Each row of a before or after table is a point. One or more steps were done to the points. Then noise was added and the rows were shuffled. The steps act on how far a point lies along the listed directions, d1 being the first. What was done? A step turns or swaps two directions, mirrors them in a line or flattens them onto one, adds a multiple of one to another, or multiplies one. Angles are multiples of 10 degrees, from the lower direction toward the higher: turns from -170 to 170, lines from 10 to 170 but not 90. Use the fewest steps. Two steps may share a direction if one is a turn and the other turns, adds or multiplies; they go together, in the order done. Otherwise the lowest direction goes first.
(in the rows, 128 means zero)

Directions:
(1): [118 147  58]
(2): [ 75  78 122]
(3): [ 78 178 149]
Before (9 x 3)
[[162 132 195]
 [160 176  88]
 [188 127  74]
 [117 100 131]
 [180 155 147]
 [194  70 155]
 [146 143  90]
 [151 129  61]
 [113 153 168]]
After (9 x 3)
[[141 152  68]
 [129 163  36]
 [171 118 234]
 [160 176  64]
 [182 153 155]
 [107 110 143]
 [160 119 205]
 [161 174  60]
 [133 121 173]]
Steps: multiply d1 by 1.6; flatten d2 and d3 onto the line at 10 degrees

Directions:
(1): [144 123 128 201 119  79 198 165]
(2): [148 127 199 141 131 136  75 204]
(3): [158 187 163 162 179  95 106  69]
(4): [178 190  93 112  54 108 107 141]
(5): [141 184 145  77 165 162 195 159]
(6): [143  95 193  72  93  74 154  98]
Before (12 x 8)
[[117  94 139 173 136 103 144 114]
 [160 210  99 187 146 130  87 104]
 [109 123 199  60 208 167 156 115]
 [ 75 142  45 137 195 206 171  92]
 [ 69 115 126 168 215 193  73 167]
 [149 167 162  84 159 164 140 121]
 [139 180 122  98 130 150 115  84]
 [133 118 155  93 203 132 166  82]
 [136 184 173  52 133 129 121 127]
 [ 82  23 175 109 135 147  76  88]
 [137 186  35  93 137 221 118 121]
 [131 198  97 136 224 175 142 103]]
After (12 x 8)
[[119 184 100 133 212 197 136 150]
 [151 148 160  67 193 153 117  92]
 [115 146 175  43 199 176 136  96]
 [136 141 122 121  91 121  84 104]
 [ 93 146  86 103 162 225 115 156]
 [109 106  97 172 180 198 194 183]
 [ 89  45 162  96 129 145  67  61]
 [123 139 157 160 179 140 160 127]
 [136 153 158 116 186 158 165 122]
 [ 76 123  78 114 168 203  64 142]
 [143 169  94 229 162 137 122 137]
 [113 150 189 120 182 110 184 121]]
Steps: swap d1 and d4; multiply d2 by 0; turn d3 and d6 by -20 degrees

Directions:
(1): [ 81  69 125 149 156 133 154  67  50 135 174]
(2): [123 168 162  96  84 167  83 162  50 182 144]
(3): [169 111  93 208 159 165  79 177  91  89 121]
Before (8 x 11)
[[136 102  87 183 155 137 116 106 126  87 117]
 [126 139 152 100 111 122 123 126 108 146 137]
 [181 170 102 160 110 156  79 202 177 106  88]
 [113 137 169  59 100 105 152  97 149 182 133]
 [141 126 111 161 138 164  93 164  89 101 108]
 [125 121 138 144 123 137 122 143  79 138 122]
 [155 127 110 168 151 133  98 145 175  94 108]
 [123 137 144 127 128 151  99 116 116 141 130]]
After (8 x 11)
[[116 118 137 140 140 145 111 101 113 133 136]
 [180 151  91 189 128 176  51 186 105  96  95]
 [170  76  51 246 190 145 110 147 158  46 112]
 [127 107 129 165 137 139 117 143  70 126 123]
 [ 70 128 189  11  93  72 205  39 175 199 145]
 [155  99  84 218 171 182  79 176  67  70 111]
 [106 117 149  97 125 107 152  90 117 141 147]
 [170 126  96 200 161 152  78 168 159  80 106]]
Steps: swap d1 and d2; multiply d3 by 2
